Each wall is flat, endless, passes through zero and stands at right angles to its row. A trip goes straight from one point to another. List the walls that it crosses, first one first.

Walls:
(1): -1  69
(2): 6  35
(3): 19  58
(4): 5  -25
(5): 22  -43
(6): -25  -60
(7): 3  12
Trips:
0  -56 to -43  3 -> 5, 4, 1
52  -28 to -39  -61 -> none
-18  11 to -29  53 -> none
9  38 to 2  59 -> none
15  -42 to 31  -57 -> none
34  -26 to 11  25 -> 6, 3, 7, 2, 1, 4, 5
-42  -49 to -68  2 -> 5, 4, 1
-8  -49 to 15  -14 -> none

Walls:
(1): 31  -21  8  46
(2): 55  8  -24  28
(3): -12  1  52  -8
(4): -17  52  -13  -17
(5): -9  -44  -21  14
(6): 44  -28  -28  45
Trips:
-1  40  8  -17 to 20  16  -29  -7 -> 2, 3, 6
-4  -1  4  59 to 31  13  30  25 -> 3, 5
-28  -16  -30  -17 to 27  15  87  -15 -> 3, 5, 4, 1
95  27  52  23 to -36  -40  -24  3 -> 5, 3, 2, 1
16  -34  7  47 to 41  28  4  55 -> 5

Walls:
(1): 77  -20  14  2  6  30  -11  -40
(2): 32  18  30  95  -42  -50  -29  -56
(3): -18  20  -19  -14  0  -30  -86  43
(4): 3  -22  -26  20  -6  -57  3  -66
(5): 43  7  27  73  2  -20  -33  -39
(6): 18  -6  35  6  29  -24  -13  -40
(7): -19  -3  -36  -6  16  -77  -10  -2
(8): -38  -28  -63  -13  6  -1  -56  -21
Trips:
60  18  30  -2  -22  56  -15  -29 to 17  43  42  -15  -21  -59  -15  15 -> 3, 7, 1, 4
-41  16  57  35  -11  -36  19  -11 to -87  -22  -58  -27  -23  -59  4  35 -> 3, 5, 6, 8, 2
-5  -1  42  -38  31  38  -25  19 to -11  -19  0  18  16  15  -32  -2 -> 8, 5, 2

Walls:
(1): 4  -32  39  -64  68  -2  -41  -21  79  22  -11
(2): -4  -30  37  -36  26  23  -1  -15  34  9  -60
(3): -19  -3  -13  34  -5  90  11  -9  52  -21  -42
(4): -40  11  -1  -6  2  -8  -13  72  24  38  34
(5): -17  1  -31  51  40  -3  -15  -29  6  28  27
(6): 67  -6  33  15  -23  19  -12  -16  2  24  -37
(7): -6  27  7  34  -12  -18  9  24  4  66  -50
(8): -5  59  3  23  13  11  -56  -22  18  -5  -22
(9): 3  37  20  24  -45  33  6  2  34  44  1
Trips:
53  38  -14  -44  -1  -18  -1  -68  7  48  -8 to 34  40  -8  -62  29  -39  2  7  -14  -54  -31 -> 5, 9, 7, 6
19  49  -6  -16  8  17  -56  26  -22  53  -41 to -8  7  -54  -17  -2  68  57  64  -39  -76  -48 -> 3, 1, 9, 6, 4, 8, 7, 2
-7  -36  11  -28  1  7  -12  -9  25  -54  -2 to 4  -28  1  -28  15  10  35  8  -12  36  40 -> 3, 4, 5, 2

Walls:
(1): 56  20  32  19  -25  39  -58  4  50  -51  50  -17  -16  -5
(2): 67  -25  -59  -16  -15  3  54  57  -13  -31  7  -3  -25  -4
(3): -16  -12  9  44  2  35  -10  -52  4  68  14  -12  -35  -19
(4): 36  61  -2  -25  7  5  51  -6  -4  9  19  31  -13  -41
(5): 9  3  -4  14  -24  67  18  -47  -26  9  -38  9  -8  41
(6): -3  56  20  10  26  -22  22  14  11  41  47  21  -8  -20
(7): 16  -31  -39  36  39  -20  -12  -11  -18  -15  -24  6  18  6
(8): 23  -10  -28  7  24  15  -24  -17  7  5  -1  -35  -12  -9
Trips:
-18  -16  1  8  -41  -17  11  -3  -5  -37  33  -2  34  22 to -21  48  -6  -13  -2  -5  6  -17  6  -2  2  -6  -23  37 -> 2, 5, 6, 4, 1
9  52  29  -1  20  -6  -24  33  -7  14  4  0  17  33 to 22  44  -3  0  -10  -31  18  -16  -34  26  21  2  -62  16 -> 3, 5, 2, 1
-25  19  79  -7  -7  -7  36  16  -14  23  -15  -33  -13  19 to 28  -6  -37  21  14  34  -50  -33  -3  -27  6  33  26  13 -> 4, 1, 6, 7, 8
-1  8  -1  -1  -47  15  -7  4  -58  62  -20  3  -1  -57 to -31  19  5  -22  41  -63  16  -31  27  -50  20  3  -5  7 -> 5, 3, 7

Walls:
(1): -41  -19  33  50  6  41  -7  9  -25  23  -34  -35  -10  -19  -46  38  -31  13  50  6
(2): 55  36  19  -8  20  -16  24  -30  -7  -13  -41  -23  51  -29  6  9  11  16  -48  -64
(3): -1  -30  21  2  -16  -5  17  3  35  7  -59  -28  10  14  -4  2  6  17  48  9
(4): 29  46  -42  -27  -14  0  -29  14  -41  -2  -8  -42  -17  -15  45  48  -1  38  11  27
(5): 2  41  2  -56  47  -31  63  -41  -50  -23  -9  16  14  -59  -17  -1  25  -11  20  6
(6): 13  -11  13  14  -15  -38  -11  -2  -9  20  -76  -41  -33  -23  -65  21  -45  16  -30  42
(7): -38  38  0  -14  33  -8  7  -17  26  -66  -40  72  26  -28  -44  -12  11  -54  -2  8
(8): 35  -35  31  -9  -78  -23  1  49  27  -15  4  -1  47  9  33  -32  50  38  26  -3
(9): 5  24  23  -39  -33  -53  -3  14  -32  -11  -15  -36  29  -5  22  -17  39  -55  76  -17
(10): -10  1  -37  16  4  4  1  -26  31  40  -59  23  17  73  -10  -26  16  -37  -85  -5
(11): 25  19  48  48  -24  -9  -45  36  0  32  -49  -23  -4  -20  38  5  -35  -5  -2  -31
Trips:
-12  8  40  9  7  6  56  50  17  -95  1  10  0  35  -7  54  -18  64  43  10 to -41  -66  36  43  -10  0  -18  -5  37  56  23  -50  15  22  -9  -45  30  1  -12  34 -> 5, 4, 7, 6, 10, 11
22  -8  25  60  -8  -30  -45  28  -62  -27  27  -33  -14  -49  -5  2  -15  -48  26  -6 to -3  -38  -9  -22  -26  35  61  50  0  -12  -1  -14  18  -25  -23  37  -17  -16  46  16 -> 8, 5, 3, 11
-35  -44  13  -7  25  64  -46  -71  35  8  -36  2  -6  53  -39  -30  44  -1  -44  43 to -11  -20  -25  -36  52  -7  -16  31  17  5  47  71  1  -26  -8  -36  8  25  -16  -5 -> 1, 6, 3, 5, 10
-3  -5  68  -18  81  12  5  -5  -37  9  24  3  12  44  -23  6  -10  -27  -20  -17 to -32  62  -21  -67  5  -13  -36  -32  -20  -14  -13  -54  -11  -38  7  8  54  39  2  32 -> 9, 10, 4, 1, 6
-29  41  -12  83  -3  11  -51  -39  -12  51  65  30  -42  28  7  52  -19  -38  -7  29 to -41  31  -39  29  27  6  38  -30  3  -37  -20  11  44  -57  -5  -28  47  -6  -29  -37 -> 7, 4, 11, 5, 2, 1
0  6  29  -35  8  28  -20  5  -33  19  29  -15  -14  3  27  70  -23  17  -22  11 to 9  55  -65  -20  16  74  -10  -13  3  31  63  6  53  22  59  31  1  24  -31  -25 -> 6, 2, 1, 11, 10

Walls:
(1): 0  9  23  27  13  13  -1  -13  9  11  -2  -27  -7  -4  -15  -20  59  -23  25  27  -24  8  19  -45  33  3  -8  -25  11  -1  4  12
(2): 20  30  50  -30  -10  -44  9  -11  7  38  19  -36  -3  -39  31  35  25  -10  -32  10  -3  3  -60  70  -12  17  82  16  -43  53  -54  -47
(3): 18  -41  -28  41  35  29  -18  -41  -6  19  -7  5  17  -4  -12  -37  20  -15  -16  55  -32  25  -40  3  -3  -4  10  0  -40  -38  14  -3
(4): -24  58  25  -26  -2  -59  3  -35  -7  -26  24  8  -17  3  21  -33  17  -17  35  -3  24  -31  -15  -47  -19  -21  4  -5  8  -38  17  -40
(5): 0  -21  -33  33  19  53  -10  -44  -23  10  46  -9  8  -28  -11  10  -18  3  31  53  15  7  -11  27  -2  -32  5  38  -17  16  23  -5
(6): 9  -15  14  -27  43  56  6  23  31  -31  -5  13  -34  57  -7  -47  12  4  22  -48  7  3  4  -25  -9  48  37  39  7  -9  -30  -13
(7): -4  -12  -33  -10  11  11  42  -8  27  -12  15  26  -1  -19  -21  5  32  -18  23  25  -2  -15  -45  -11  1  31  -6  18  -12  -50  29  -13
Trips:
-23  15  -47  -16  26  -59  8  -8  0  23  4  -50  26  3  11  38  -25  -13  2  -62  1  51  38  -31  2  7  -43  32  2  31  -10  -4 to 8  4  63  28  -22  16  -39  -21  -50  43  14  -69  24  10  -31  19  23  46  7  13  -22  59  -29  2  16  14  17  -26  -4  -14  21  7 -> 2, 1, 5, 3
60  -17  0  -9  -31  10  -10  31  48  -10  40  15  37  -8  -15  35  24  12  27  42  9  5  40  13  19  -10  6  -10  -9  -42  -4  -6 to -12  -8  -17  26  43  3  19  33  -1  -35  -6  -4  -16  0  -4  28  16  0  31  -14  -14  -29  11  32  50  -17  11  -5  -39  -64  5  -3 -> 6
-27  -34  -41  -11  32  -10  0  -11  41  24  -40  18  -10  49  -12  -37  -13  23  -23  4  -30  6  20  57  -12  -20  -20  29  12  11  -85  7 to 19  -5  5  2  -4  36  -6  10  -24  10  49  19  33  -36  1  -33  -8  11  25  13  -4  -4  -20  -27  17  -41  -51  7  -19  -30  1  8 -> 5, 7, 6, 1, 4
32  4  13  22  -10  -8  13  -27  -6  -61  -5  -26  53  -43  -36  -11  7  -12  31  10  5  -1  5  32  -17  3  -9  -31  14  89  -14  2 to -37  -21  -18  -20  6  11  -18  13  -30  -15  28  -49  12  5  -21  -8  -6  -11  -7  45  -18  29  17  21  11  -2  41  -27  19  27  -50  -12 -> 3
18  55  14  18  -95  -8  -30  -18  -16  -13  -31  14  -39  13  -15  -30  48  42  50  -20  -50  -14  -66  -38  7  -30  -17  -8  65  70  -13  31 to -10  -4  -1  -6  2  45  7  -35  35  -4  -22  -12  -1  42  13  -4  19  -32  48  -26  47  -20  76  -39  -15  10  11  -16  29  6  0  30 -> 6
23  14  -32  -4  -14  39  0  12  5  -2  9  -2  10  28  -30  -3  27  -7  -26  29  24  -29  -40  5  4  9  15  -8  -14  24  -32  -29 to -24  -2  26  11  -22  -3  -35  13  10  2  37  2  -20  -13  -19  9  -7  -11  12  9  10  8  0  -24  -13  45  8  -23  25  -35  -33  20 -> 1, 5, 4, 3, 2

Walls:
(1): -1  -38  -15  10  -16  53  52  41  -17  -13  33  -25  -1  20  -21  21  19  5  -13  9  37  -20  18  -9  -45  21  -36  0  9  -2  -11  3  -7  24  42  -29  -24  -22  23  -85  -4  9  50  -2  18  20  40  -27
(2): 2  18  32  9  28  -29  22  -16  10  17  17  -7  -47  34  14  -56  7  -34  -17  2  -9  9  10  38  43  23  3  -21  -6  -21  -17  49  -7  -21  20  -26  -20  24  10  -7  7  -23  -57  37  40  20  -27  -46
(3): 36  -8  -1  2  -15  6  22  -5  35  -7  -25  -9  20  17  17  -15  -34  12  27  -1  -1  7  -38  71  -21  7  27  -24  -17  42  -19  5  -15  20  17  -16  7  0  -11  1  7  -4  15  -2  14  0  1  23
(4): -35  -46  11  3  13  -53  -13  22  -4  19  3  28  -44  -8  1  46  4  14  9  7  -8  28  29  -54  -13  20  -3  -30  25  -12  -31  22  -30  -23  -44  -49  -7  -22  -23  0  4  29  30  -58  31  16  10  -15
(5): 46  -52  -37  24  -24  4  2  14  6  25  -5  -30  39  43  -28  -1  12  32  6  29  2  -95  -19  -19  13  -34  -61  12  6  8  2  34  -23  2  17  -19  -37  -18  20  28  -17  21  4  -25  16  -9  -39  -7
(6): -27  -14  0  51  18  -8  4  -13  -14  4  28  28  -17  21  -26  11  23  5  -15  -15  -8  -52  -17  -35  23  26  25  21  54  -45  -28  18  -3  -6  57  -92  32  4  -9  -18  15  3  -3  -5  -21  -13  -28  -63
(7): -1  20  7  3  -10  24  41  -3  -3  43  18  5  16  33  -2  -30  24  66  14  36  3  24  -10  9  -14  -33  43  -10  31  -40  -8  -11  -15  -16  48  -35  -1  -24  -30  -18  -73  8  14  -30  -6  -27  -21  -1
(8): 7  42  39  -29  -43  10  42  -12  -54  -10  -3  -14  30  -43  -36  48  8  -29  -16  29  14  7  -3  -9  -45  5  -24  1  -24  -27  -68  -29  29  -3  15  -19  11  -29  -40  21  40  4  4  1  -29  -45  22  -29
(9): 17  -33  -2  -3  -22  -11  1  2  37  43  -19  11  -8  -39  -35  -36  -12  0  17  4  -35  80  -41  -54  31  35  -5  -27  4  -16  -24  -23  -62  26  -16  34  -7  -6  5  -16  -15  -3  33  -16  4  -12  9  -23
(10): -41  -3  -4  -31  5  -13  -21  -46  -8  10  8  0  -7  -2  7  -76  5  31  -60  13  71  26  -47  -36  -34  -19  1  -70  44  -49  -4  10  5  -39  -15  -22  13  33  73  11  -5  52  19  -36  18  36  -12  -3
(11): 9  -22  55  -37  12  -27  22  10  -6  -3  22  7  -10  -19  14  -45  -2  53  4  -4  21  -15  6  -9  5  -4  -17  13  8  -16  -19  -16  40  -10  6  -1  67  35  -8  36  15  -17  27  58  -6  29  -10  13
(12): 12  -16  -46  -12  -15  -67  12  -21  12  36  -38  20  -33  -45  10  -13  -5  -15  -40  21  37  -3  8  -44  2  19  67  -21  31  33  63  -6  -33  22  4  42  54  -7  -20  -40  21  -16  30  39  -9  3  2  -29
Trips:
12  -5  0  -4  26  24  -24  13  -25  -24  25  -24  -31  2  -15  -20  31  5  16  -58  -15  41  -17  1  -11  6  21  3  -47  67  34  31  -6  21  6  7  23  19  -5  -27  -3  -31  37  3  -17  12  -25  19 to -10  -32  73  8  -14  26  23  -24  19  8  -2  9  8  -6  7  0  1  46  -38  -3  -30  -4  -6  3  -18  -9  -47  -9  -33  27  -44  18  -13  -33  4  57  10  41  32  -16  20  53  -5  4  9  -8  -27  15 -> 12, 10, 2, 5, 8
-3  1  0  38  26  8  -13  -1  -29  -6  -41  -18  -25  24  26  -6  -7  21  -3  56  23  -4  62  27  26  14  37  -9  38  21  -30  -65  -6  9  -3  23  14  -22  -34  30  -32  5  16  6  23  -9  -38  -9 to -22  -9  -28  53  -41  16  66  -21  1  -20  9  -6  -34  11  58  13  -8  13  15  5  9  -31  41  0  -38  -51  -34  -10  -29  -7  -15  2  -11  -33  -2  52  6  -71  -1  -41  58  -23  36  -17  51  -13  24  22 -> 2, 1, 5, 11, 8, 7
-71  -9  18  -5  7  41  5  -11  -23  -57  72  -24  61  27  -25  5  1  -18  55  6  -3  11  4  6  20  -13  -6  16  30  11  -36  -47  -22  67  36  -6  29  -1  4  -2  5  0  -50  -58  14  -9  24  13 to -21  -44  -6  36  -14  14  -17  2  -19  23  -65  -35  15  -8  8  -11  3  71  -61  -21  9  16  7  -28  -19  -4  50  -18  -8  -4  34  -69  -11  -28  -3  18  9  -29  -25  -38  -5  -37  -10  -19  -26  -48  9  -20 -> 3, 9, 12, 10, 4
30  22  -33  65  9  45  70  -22  28  18  -5  12  -22  -37  41  -36  -17  5  24  -14  -28  85  48  22  2  -33  -12  28  36  69  0  0  -33  -4  11  4  16  -20  -18  35  47  40  -7  -19  -33  27  1  -28 to 21  42  -3  -19  0  19  -31  -60  54  -24  13  27  47  -36  -13  -34  14  -29  -28  4  21  -13  -4  1  17  33  31  66  -19  3  44  2  39  34  -15  -8  4  10  1  42  22  36  53  18  -31  24  -21  -21 -> 2, 7, 11, 9, 8, 10, 6, 3
